Each row is a point. The last column is the point's height on a tilted bowl or saddle (a function of degree 2), plus a little noise. Count its main directions that bend up, bend down and stay straight.
In the rows, 128 means zero.

Points (10 x 3)
[[ 57 144 163]
 [143  72 173]
 [129  69 172]
 [101 142 152]
 [164 179 175]
 [ 90 104 156]
 [167 191 181]
 [129  71 168]
 [178 111 177]
 [116 181 164]]
Directions: 2 up, 0 down, 0 straight

Points (10 x 3)
[[145  37 164]
 [144 144 155]
 [ 65 140 191]
 [190 135 159]
 [124 194 200]
 [126  86 147]
 [124 177 182]
 [202 115 157]
 [158 108 142]
 [135  99 144]]
Directions: 2 up, 0 down, 0 straight

Points (15 x 4)
[[ 58 103 130 186]
 [114  91 129 155]
 [163  91 128 130]
 [131 158 116 122]
 [ 82 106  63 167]
 [ 68 113 107 165]
 [131  77 112 150]
 [ 75  73 155 217]
 [143 159  39 129]
 [201  55 159 174]
 [110 180 112 129]
 [131 158 171 154]
 [168 213 176 187]
 [152 113 107 118]
 [ 72  86 113 186]]
Directions: 2 up, 0 down, 1 straight

Points (18 x 4)
[[175 127 128 116]
 [186  84 181 170]
 [134 161 170 108]
 [ 93 187 196 139]
 [174 102 147 138]
 [123 153 134  94]
 [110 123 102  88]
 [149 101 122 113]
 [141 101  95  96]
 [183 210 127  72]
 [135 198 177  92]
 [139 145 102  77]
 [ 58 124 141 160]
 [ 76 183 109  80]
 [166 217  86  37]
 [ 70 137 153 147]
 [147 113 218 162]
 [163 203 136  70]]
Directions: 1 up, 0 down, 2 straight

Points (24 x 5)
[[151 161  94 110 137]
 [151 121  93 129 136]
 [ 85  89  82  88 126]
 [131 109 137 108 124]
 [203 193 107  60 119]
 [158 169 213  71  78]
 [108 125 117 119 128]
 [104  96 164 136  90]
 [161 104 124  84 134]
 [118 125 161 125 107]
 [145 189 209 129  58]
 [100 146 145 103 118]
 [172 108 177 130  87]
 [164  41 152 126  62]
 [160 115 122  88 136]
 [249 133 116  74 111]
 [138 152 152 185  78]
 [196 106 113 134 114]
 [203 184 114 110 112]
 [ 95 134  65 130 130]
 [114 146 109 171 107]
 [129 161  72 132 132]
 [ 76  72 174 196  25]
 [150  52 156 198  28]]
Directions: 0 up, 4 down, 0 straight

Points (24 x 5)
[[127  65 117 129 144]
 [103 138  67  95 104]
 [126  87  90 101 139]
 [168 184 119 102 122]
 [ 70 135 168 148  74]
 [189 168  54 189 171]
 [133 172 155 131  91]
 [124 175 174  89  76]
 [ 95 176 154  59  44]
 [128 133 172  56  74]
 [166 145 194 173 123]
 [149 135  86 119 130]
 [ 53 166 110 100  56]
 [156  69  85 126 180]
 [227 146 158 130 209]
 [147 238 114  77  86]
 [167 111 170 118 132]
 [124 121  52 176 146]
 [184 188 165 140 145]
 [126  93 193 129 104]
 [136  62 127 152 148]
 [140  65 116 102 145]
 [ 95 117 192 172  83]
 [153 114 128  75 113]]
Directions: 2 up, 1 down, 1 straight

Points (44 x 7)
[[143 144 135 118  68 102  96]
 [ 95 180  89 109 153 114  72]
 [112 106  74 105 127 130  78]
 [150 118 135  74  20 109  84]
 [101 117  73  75 195 162  74]
 [133 166 160 121 119  93 103]
 [194 158 111 116 138  32 129]
 [127 149 166 115 133 126 132]
 [123 161 176 114  94 118 117]
 [111 143 175  88 186  90 100]
 [ 95  95 150 122  79 139 138]
 [133 175  79 117 140 120  84]
 [166 125  92 163 127 119 115]
 [116 127  66  98 141 132  72]
 [116 118 166 116 117  30 101]
 [ 93  96 148 182 178 126  98]
 [107 115 107 124 136 157 111]
 [ 97 105 169 105 123 146 141]
 [ 92 141 129 191  59  91  81]
 [112 109  49 102 150  25  57]
 [124 136 127 126  97 172 156]
 [176  94 190 135 117 106 211]
 [112 132  93 158 164 156  92]
 [161  73 163  94 180 162 163]
 [134 169 136 124 177 120 114]
 [167 122 110  64 132 192 174]
 [ 57 175  90 109 151 138  92]
 [ 57  86 152 124 139 150 126]
 [102 152 159 131 171 157 142]
 [139 103 185 151  69 140 199]
 [103  71 147 107  67 144 158]
 [ 99 130  81 119 139 174 112]
 [125 173 173 172 136 149 169]
 [ 59 101 146 188 154 140 112]
 [157 130 144  99  68 107 116]
 [107 168 171  88 133 150 148]
 [122 111 164 205 135 171 200]
 [ 30  90  92 112 113 119  81]
 [184  94 126 125 155  85 147]
 [205 149 109 111 116  47 136]
 [172 191 175 163 103  61 131]
 [104 159  59 114 133 116  61]
 [106 115 117 199 121 102 101]
 [177   7  88 124  53 134 230]]
Directions: 3 up, 1 down, 2 straight
